Each row of a before or after table is a point. One or more steps were done to the points. Then noise was added and the rows were shuffled. The steps act on columns, c1 being the first. Write out the steps. A step turns or swaps two columns, mirrors them in a line or flattens them onto one, adds a multiple of one to another, or multiplies or shifts one. Angles are multiples of 10 degrees, from the lower column toward the higher: turns from -170 to 170, lines from 10 to 170 but not 90. Use the fewest steps. Two steps may share a column if one is a turn and the other turns, adds or multiplies; they go together, in the order done. Otherwise the lowest column goes first.

Before, 11 rows:
[[ 0.25  0.33]
 [-0.24 -0.40]
 [ 0.45 -0.29]
 [ 0.53 -0.12]
 [-0.30 -0.39]
 [-0.17  0.33]
 [-0.32 -0.15]
 [ 0.42 -0.22]
 [-0.32 -0.13]
 [ 0.46 -0.07]
 [ 0.60 -0.51]]
After:
[[-0.37 -0.03]
 [ 0.76 -0.30]
 [ 0.19  0.36]
 [ 0.43 -0.25]
 [ 0.16  0.43]
 [ 0.37 -0.44]
 [-0.04  0.33]
 [-0.19 -0.35]
 [ 0.27 -0.39]
 [-0.01  0.34]
 [ 0.42 -0.25]]
Steps: mirror c1 and c2 in the line at 150 degrees

Before:
[[ 0.57 -0.19  0.33]
 [ 0.11  0.27 -0.13]
 [ 0.75 -0.63  0.04]
 [-0.19 -0.28  0.04]
 [-0.23 -0.04  0.10]
 [-0.22 -0.16  0.56]
 [ 0.78 -0.11  0.25]
 [-0.26 -0.70  0.21]
 [-0.03 -0.08 -0.31]
 [ 0.39  0.14 -0.19]
 [-0.25  0.13 -0.50]
 [-0.22 -0.56 -0.20]
 [-0.24 -0.31  0.38]]
After, 13 rows:
[[ 0.57  0.06  0.54]
 [ 0.10 -0.80  0.50]
 [ 0.14  0.17  0.01]
 [-0.39 -0.29 -0.01]
 [ 0.60  0.03 -0.13]
 [-0.21  0.10  0.22]
 [-0.03 -0.83 -0.03]
 [ 0.16  0.21  0.60]
 [-0.40  0.41  0.12]
 [ 0.21  0.11  0.27]
 [ 0.18 -0.69  0.04]
 [ 0.52  0.07  0.08]
 [-0.27 -0.04 -0.15]]
Steps: turn c2 and c3 by -120 degrees; turn c1 and c2 by -110 degrees

Before:
[[-0.07  0.14  0.13  0.22 -0.19  0.02]
 [ 0.43 -0.30  0.10 -0.17  0.34 -0.30]
 [-0.57  0.20  0.12  0.23  0.19  0.04]
 [-0.56 -0.08 -0.26  0.40 -0.02  0.31]
 [-0.24  0.32 -0.08  0.41  0.04 -0.19]
 [-0.32 -0.03  0.11  0.34 -0.48 -0.13]
 [-0.03  0.08  0.26  0.46  0.20 -0.06]
 [ 0.21 -0.02 -0.04 -0.17  0.52  0.22]]
After, 8 rows:
[[ 0.34 -0.02  0.10  0.01  0.81  0.25]
 [-0.29  0.42  0.06  0.17 -0.29 -0.14]
 [-1.01  0.51 -0.28  0.19  0.30 -0.11]
 [ 0.54 -0.80  0.35 -0.30  0.53 -0.13]
 [-0.63  0.24 -0.12  0.19 -0.77 -0.33]
 [-0.37  0.55  0.17  0.29  0.33 -0.32]
 [-0.26  0.60 -0.22  0.18  0.06 -0.41]
 [-0.51  0.67 -0.55  0.51 -0.03 -0.02]]
Steps: turn c1 and c3 by 40 degrees; multiply c1 by 2; turn c4 and c6 by -40 degrees; add 1.5 times c4 to c2; multiply c5 by 1.6

Before, 8 rows:
[[-0.22  0.07  0.31 -0.13  0.16 -0.24 -0.41 -0.29]
 [ 0.40 -0.51  0.04  0.40 -0.03  0.36  0.36  0.13]
 [-0.25 -0.05 -0.41  0.09  0.32  0.03  0.19  0.19]
 [ 0.28 -0.15 -0.12  0.39 -0.14  0.08  0.22 -0.35]
 [ 0.40 -0.37 -0.57  0.25 -0.21  0.59  0.17  0.26]
 [-0.03  0.02  0.22 -0.33  0.57 -0.20 -0.28 -0.62]
 [ 0.67 -0.38 -0.05  0.32 -0.02 -0.18 -0.03 -0.10]
 [-0.15  0.47 -0.20  0.07  0.50  0.26 -0.02  0.21]]
After, 8 rows:
[[ 0.41 -0.61 -0.58  0.25 -0.12  0.22 -0.22  0.52]
 [ 0.26 -0.24 -0.11  0.39 -0.20 -0.17 -0.16 -0.71]
 [ 0.40 -0.82  0.05  0.40 -0.35 -0.03 -0.09  0.26]
 [ 0.68 -0.58 -0.03  0.33  0.02 -0.84 -0.03 -0.19]
 [-0.14  0.75 -0.22  0.07 -0.07  0.41  0.49  0.42]
 [-0.03  0.03  0.20 -0.34  0.19 -0.17  0.59 -1.24]
 [-0.22  0.13  0.32 -0.15  0.36 -0.02  0.22 -0.57]
 [-0.25 -0.09 -0.41  0.06 -0.24  0.28  0.29  0.37]]
Steps: add -1 times c1 to c6; multiply c2 by 1.6; turn c5 and c7 by 100 degrees; multiply c8 by 2

Before:
[[-0.36 -0.17  0.94  0.02  0.29 -0.30 -0.41 -0.13  0.15]
 [-0.24 -0.01 -0.11 -0.19  0.02  0.77  0.09 -0.19  0.23]
 [-0.21  0.72 -0.19  0.61  0.17  0.99  0.05  0.15 -0.09]
 [ 0.35 -0.43 -0.12  0.02  0.25  0.31  0.04 -0.13 -0.16]
 [-0.38 -0.11 -0.02  0.44 -0.48 -0.39  0.15  0.00  0.19]
 [-0.38  0.18 -0.16 -0.02  0.07 -0.01  0.11 -0.10 -0.21]
 [ 0.13 -0.32  0.63 -0.16 -0.04 -0.36 -0.06  0.38 -0.05]
 [-0.50 -0.33 -0.20 -0.03  0.30 -0.33 -0.28  0.37  0.35]
 [-0.53 -0.29 -0.22  0.13 -0.27 -0.08 -0.42  0.25 -0.06]]
After (9 x 9):
[[ 0.09  0.03  0.03  0.10  0.21 -0.09 -0.39 -0.04 -0.14]
 [ 0.17 -0.07 -0.06  0.21 -1.47 -0.21 -0.39  0.34  0.43]
 [ 0.04 -0.31 -0.27  0.14  0.79  0.02  0.35 -0.34 -0.10]
 [-0.28 -0.25 -0.24 -0.29  0.90  0.14 -0.48  0.47  0.24]
 [-0.43 -0.28 -0.23  0.14 -0.82  0.18 -0.52  0.18  0.04]
 [-0.44  0.36  0.28 -0.08  0.85 -0.27 -0.37  0.21  0.14]
 [ 0.03  0.33  0.30  0.55  0.51  0.62 -0.19 -0.78  0.33]
 [ 0.11 -0.10 -0.05 -0.28  0.06  0.25 -0.23 -0.78  0.08]
 [-0.04  0.13  0.10 -0.11 -0.12  0.18  0.14  0.50 -0.11]]
Steps: swap c1 and c7; flatten c2 and c3 onto the line at 40 degrees; turn c4 and c9 by 40 degrees; multiply c5 by 3; turn c6 and c8 by -60 degrees

Before (14 x 11):
[[ 0.07  0.42 -0.28 -0.10 -0.48  0.23  0.05  0.59 -0.05  0.50 -0.29]
 [ 0.08 -0.50  0.11  0.32  0.07 -0.03 -0.04  0.36 -0.04  0.06 -0.09]
 [-0.22  0.00  0.59  0.02  0.28 -0.01  0.56 -0.05  0.13  0.11 -0.26]
 [-0.14  0.06 -0.06 -0.16  0.61  0.22  0.13  0.14  0.51  0.05 -0.16]
 [ 0.11  0.38  0.16 -0.04  0.40  0.01  0.02  0.26  0.00 -0.18 -0.06]
 [-0.84 -0.35 -0.71  0.47 -0.02 -0.04 -0.14 -0.55 -0.37 -0.35  0.44]
 [ 0.40  0.02 -0.16  0.32  0.15  0.02  0.52  0.26 -0.08  0.58 -0.04]
 [ 0.14  0.13 -0.34  0.20 -0.21  0.73  0.32  0.17 -0.13 -0.03 -0.36]
 [ 0.42  0.10  0.14 -0.05  0.13  0.11  0.07 -0.07 -0.16  0.22 -0.20]
 [-0.82 -0.08 -0.25  0.63  0.10  0.30 -0.26 -0.72  0.20 -0.25 -0.04]
 [ 0.25  0.08 -0.40 -0.19 -0.57  0.51  0.57  0.50 -0.17  0.15 -0.13]
 [ 0.23 -0.36  0.01 -0.28  0.19 -0.12  0.12 -0.04 -0.06  0.36 -0.28]
 [-0.72 -0.13 -0.84  0.58  0.01 -0.18 -0.09 -0.37 -0.21 -0.48 -0.37]
 [-0.07  0.00  0.06 -0.05  0.34  0.42  0.23  0.36 -0.40  0.42 -0.31]]
After, 14 rows:
[[ 0.01  0.09 -0.78 -0.20 -0.55  0.52  0.57 -0.18 -0.16  0.36 -0.11]
 [-0.02 -0.51  0.22  0.32  0.09 -0.06 -0.04  0.42 -0.06 -0.27 -0.09]
 [ 0.00  0.08 -0.11 -0.15  0.61  0.22  0.16  0.83  0.52 -0.66 -0.17]
 [-0.01 -0.12 -1.68  0.59  0.00 -0.17 -0.09 -0.56 -0.20 -0.13 -0.37]
 [ 0.00  0.16 -0.69  0.21 -0.20  0.73  0.32 -0.15 -0.12  0.08 -0.36]
 [ 0.01 -0.33 -1.42  0.48 -0.01 -0.03 -0.13 -0.68 -0.34  0.12  0.42]
 [ 0.01  0.38  0.32 -0.04  0.41  0.03  0.02  0.55 -0.01 -0.72 -0.06]
 [ 0.00  0.01  0.13 -0.06  0.34  0.40  0.21  0.94 -0.40 -0.23 -0.33]
 [ 0.00  0.11  0.27 -0.07  0.13  0.08  0.08  0.25 -0.16  0.08 -0.22]
 [-0.01  0.03 -0.32  0.31  0.17  0.02  0.53  0.73 -0.08  0.12 -0.06]
 [ 0.01  0.43 -0.58 -0.09 -0.47  0.23  0.04  0.23 -0.05  0.45 -0.28]
 [-0.02 -0.10 -0.50  0.63  0.10  0.31 -0.27 -0.58  0.21  0.16 -0.04]
 [ 0.02  0.03  1.20  0.03  0.28  0.03  0.56  0.35  0.11 -0.14 -0.26]
 [ 0.01 -0.36  0.01 -0.27  0.20 -0.12  0.12  0.40 -0.05  0.14 -0.29]]
Steps: multiply c1 by 0; multiply c3 by 2; add 1.5 times c5 to c8; turn c8 and c10 by -40 degrees

Before, 12 rows:
[[-0.30 -0.36 -0.13  0.28 -0.24  0.20  0.64  0.00  0.14 -0.40 -0.17  0.11]
 [-0.35 -0.03  0.05  0.10  0.21 -0.01  0.94  0.04  0.25 -0.68  0.34 -0.42]
 [-0.48 -0.26 -0.04  0.38  0.16  0.01 -0.34 -0.52  0.18  0.40  0.17 -0.27]
 [ 0.35  0.50 -0.36  0.04  0.39 -0.13  0.13 -0.11 -0.06  0.22 -0.57  0.10]
 [-0.38 -0.12  0.31  0.26 -0.12 -0.11  0.58  0.58  0.41 -0.14  0.05 -0.08]
 [ 0.15 -0.41  0.39 -0.11 -0.19 -0.31  0.83  0.40  0.02 -0.26  0.35  0.28]
 [-0.41  0.28 -0.26 -0.01  0.13  0.16 -0.28 -0.48  0.52  0.46  0.22  0.28]
 [-0.04  0.02 -0.33  0.21 -0.33 -0.37  0.60  0.16  0.35 -0.44  0.27 -0.32]
 [ 0.06  0.78 -0.26  0.38 -0.02  0.24  0.17 -0.66 -0.01  0.61 -0.21 -0.14]
 [-0.25 -0.24 -0.33  0.07 -0.06  0.25  0.75  0.46 -0.03 -0.18  0.32 -0.32]
 [ 0.57  0.41 -0.22  0.48  0.19  0.45  0.13 -0.11  0.14 -0.03 -0.14 -0.04]
 [ 0.31  0.24  0.01 -0.38 -0.08  0.03  0.16 -0.28  0.49  0.32 -0.29 -0.28]]
After:
[[ 0.40  0.31  0.15  0.45  0.03  0.16  0.73  0.41  0.00  0.00 -0.13  0.40]
 [ 0.50  0.03  0.64  0.63  0.17 -0.05  0.87  0.04  0.22  0.35 -0.09  0.30]
 [-0.15 -0.02 -0.30  0.30 -0.30 -0.76  0.19 -0.61  0.02 -0.60  0.18  0.12]
 [ 0.30 -0.03  0.28  0.83 -0.03  0.17  0.47  0.59  0.40  0.17  0.16 -0.22]
 [ 0.22 -0.32  0.29  0.24 -0.36  0.26  0.51  0.13  0.34  0.19 -0.18  0.55]
 [-0.56  0.26 -0.04 -0.33  0.04 -0.57  0.11 -0.10  0.13 -0.01 -0.16  0.17]
 [-0.43 -0.05  0.02 -0.85 -0.17 -0.16  0.01 -0.31  0.50 -0.43  0.10  0.04]
 [ 0.51  0.06 -0.54  0.58 -0.04 -0.31 -0.44 -0.50  0.54 -0.23  0.04  0.04]
 [ 0.11  0.34  0.07  0.71 -0.06  0.32  0.59 -0.01  0.12  0.40  0.28  0.17]
 [-0.60 -0.33 -0.34 -0.49  0.17 -0.56  0.16 -0.08 -0.07 -0.21  0.34  0.19]
 [ 0.50  0.05 -0.03  1.08  0.25  0.18 -0.40 -0.48  0.19 -0.48  0.06  0.00]
 [ 0.08 -0.14  0.08 -0.33 -0.03  0.52  0.80  0.39  0.00  0.35 -0.35 -0.41]]
Steps: add -1.5 times c1 to c4; turn c1 and c11 by -150 degrees; turn c2 and c5 by -20 degrees; turn c2 and c6 by -110 degrees; turn c10 and c12 by -150 degrees; turn c3 and c12 by -60 degrees; add -0.3 times c9 to c7

Before, 11 rows:
[[-0.08 -0.34  0.16  0.79 -0.05 -0.17 -0.23 -0.42  0.06 -0.06  0.14  0.06
  -0.36 -0.19]
 [-0.32  0.47 -0.23 -0.01  0.30  0.25 -0.04  0.27  0.54  0.06 -0.14 -0.25
  -0.26 -0.08]
 [ 0.09  0.34  0.23 -0.33  0.19  0.48 -0.08 -0.15  0.11 -0.11 -0.01  0.07
  -0.34 -0.34]
 [-0.08 -0.64  0.10 -0.13 -0.23  0.63  0.45  0.46 -0.23 -0.10 -0.05 -0.04
   1.81 -0.28]
 [ 0.08 -0.02  0.09  0.07 -0.23  0.54  0.65  0.41  0.47 -0.14 -0.06 -0.26
  -0.14  0.95]
 [-0.51 -0.08  0.27 -0.15 -0.29 -0.53 -0.14  0.31  0.08  0.00  0.23 -0.27
   0.12 -0.32]
 [-0.41  0.38 -0.15 -0.15  0.57  0.39 -0.09  0.03 -0.08  0.01  0.11  0.53
  -0.37  1.54]
 [-0.06 -0.23 -0.20 -0.13  0.35 -0.08 -0.15  0.25 -0.15 -0.12  0.02 -0.17
  -0.34 -0.12]
 [-0.12  0.38  0.04 -0.24  0.24 -1.05 -0.16  0.40  0.35  0.29 -0.79  0.00
  -0.42 -0.24]
 [ 0.14  0.44 -0.15 -0.09  0.01  0.12  0.30  0.27 -0.28  0.37 -0.23 -0.27
   0.28 -0.30]
 [ 0.02 -0.98  0.20  0.47 -0.15 -0.15 -0.21 -0.78  0.17  0.54  0.14 -0.31
   0.02  0.04]]
After, 11 rows:
[[-0.38  0.31 -0.24 -0.18  0.50 -0.09  0.02  0.14 -0.04  0.09  0.12 -0.67
  -0.26  0.06]
 [-0.31  0.54 -0.39 -0.03  0.32 -0.41 -0.18  0.22  0.34 -0.44 -0.05  0.06
  -0.16  0.01]
 [ 0.15  0.22  0.40 -0.36  0.23 -0.37  0.05  0.12 -0.11 -0.14  0.10 -0.30
  -0.25  0.00]
 [-0.06 -0.45  0.34  0.79  0.02  0.19  0.14 -0.18  0.06  0.01  0.15  0.00
  -0.26 -0.02]
 [-0.01 -1.09  0.35  0.47 -0.12  0.01  0.08 -0.38  0.52  0.11  0.17  0.36
   0.16  0.03]
 [ 0.11  0.46 -0.17 -0.08 -0.01 -0.25 -0.09  0.17  0.16  0.48 -0.22  0.21
   0.34  0.04]
 [-0.54  0.07  0.50 -0.23 -0.31  0.31  0.17  0.04  0.08 -0.09  0.14  0.52
   0.19 -0.03]
 [-0.06 -0.40  0.17 -0.11 -0.24 -0.47  0.04 -0.11 -0.16  0.17 -0.20 -0.29
   1.92  0.08]
 [-0.04 -0.10 -0.33 -0.14  0.31 -0.04 -0.04 -0.03 -0.20  0.06  0.07  0.16
  -0.26  0.01]
 [ 0.04  0.10  0.12  0.06 -0.21 -0.58  0.10 -0.01  0.11 -0.36 -0.27  0.01
  -0.05 -0.07]
 [-0.13  0.46  0.15 -0.24  0.22  0.88 -0.78  0.16  0.35 -0.24 -0.36  0.58
  -0.28 -0.01]]
Steps: flatten c2 and c8 onto the line at 20 degrees; multiply c3 by 1.6; turn c6 and c12 by -150 degrees; multiply c7 by 0.4; turn c7 and c11 by -60 degrees; turn c9 and c10 by -60 degrees; shift c13 by 0.10; multiply c14 by 0

Before:
[[ 0.12 -0.17 -0.01  0.08  0.12 -0.38 -0.03  0.07  0.27  0.36  0.03  0.34
   0.11 -0.09  0.36 -0.41  0.11 -0.30  0.03  0.06]
 [ 0.61  0.35 -0.64  0.23  0.24  0.16 -0.37  0.14 -0.24  0.00  0.07  0.39
  -0.09  0.52  0.00 -0.33 -0.14  0.10 -0.59  0.12]
 [ 0.27 -0.10 -0.08  0.25 -0.50  0.09 -0.63 -0.24 -0.47  0.27 -0.22 -0.12
   0.10 -0.23  0.10 -0.02  0.33  0.17 -0.43 -0.03]
 [-0.10 -0.13  0.02  0.30 -0.15 -0.68  0.02 -0.36  0.26 -0.03 -0.14  0.45
  -0.57 -0.26  0.16  0.32  0.06  0.20  0.11  0.16]
 [-0.04 -0.12 -0.42  0.26 -0.30  0.07  0.08  0.20 -0.03 -0.28  0.38  0.24
   0.12  0.39 -0.26  0.36 -0.04  0.22 -0.07  0.44]
 [ 0.59  0.20 -0.13 -0.33 -0.25 -0.42  0.10 -0.26 -0.13 -0.07 -0.38  0.25
  -0.72 -0.22 -0.24 -0.39  0.07 -0.06  0.25  0.03]
 [ 0.14 -0.11  0.19  0.33 -0.15 -0.72  0.12 -0.50  0.36  0.10  0.21  0.06
  -0.14 -0.22  0.45 -0.01  0.12 -0.56  0.25  0.47]
 [ 0.06  0.46 -0.49  0.36  0.41 -0.49 -0.55 -0.39  0.35 -0.17  0.42  0.61
  -0.32 -0.18 -0.20  0.07 -0.29 -0.38  0.05  0.07]
 [-0.06 -0.17  0.19 -0.38  0.24 -0.22 -0.14  0.37 -0.07 -0.46 -0.05 -0.27
   0.00  0.19 -0.25  0.44 -0.02 -0.64  0.16  0.10]]
After, 9 rows:
[[-0.10 -0.13  0.07  0.28 -0.09  1.21  0.00 -0.32  0.31 -0.13 -0.17  0.44
  -0.56 -0.26 -1.64  0.22  0.06  0.25 -0.07  0.18]
 [-0.07 -0.15  0.22 -0.37  0.21  0.65 -0.15  0.41  0.07 -0.34 -0.02 -0.43
  -0.04  0.17 -0.35 -0.13 -0.08 -0.15  0.23  0.07]
 [-0.04 -0.13 -0.48  0.28 -0.28  0.07  0.09  0.17 -0.06 -0.37  0.42  0.11
   0.13  0.35  0.34  0.28  0.00  0.28 -0.03  0.39]
 [ 0.28 -0.12 -0.09  0.26 -0.52 -0.24 -0.60 -0.21 -0.65  0.28 -0.22  0.00
   0.06 -0.22  0.10  0.13  0.37  0.10 -0.13 -0.06]
 [ 0.61  0.34 -0.65  0.24  0.26 -0.27 -0.37  0.11 -0.51 -0.09  0.06  0.31
  -0.09  0.50  0.36 -0.09 -0.15 -0.11 -0.41  0.11]
 [ 0.07  0.46 -0.47  0.34  0.41  1.12 -0.51 -0.46  0.36 -0.34  0.45  0.52
  -0.28 -0.19 -1.04 -0.16 -0.30 -0.18 -0.16  0.11]
 [ 0.57  0.19 -0.19 -0.32 -0.24  0.96  0.04 -0.27  0.02 -0.13 -0.39  0.22
  -0.70 -0.22 -0.79 -0.17  0.11 -0.27  0.26  0.01]
 [ 0.14 -0.13  0.18  0.38 -0.13  1.03  0.15 -0.53  0.44  0.10  0.21  0.11
  -0.15 -0.24 -1.93 -0.30  0.09 -0.34  0.06  0.46]
 [ 0.12 -0.13 -0.01  0.14  0.09  0.49 -0.01  0.06  0.25  0.20  0.05  0.46
   0.16 -0.10 -1.09 -0.28  0.08 -0.40 -0.12  0.05]]
Steps: multiply c6 by 3; turn c6 and c15 by 130 degrees; turn c9 and c19 by -30 degrees; turn c10 and c12 by 20 degrees; flatten c16 and c18 onto the line at 50 degrees
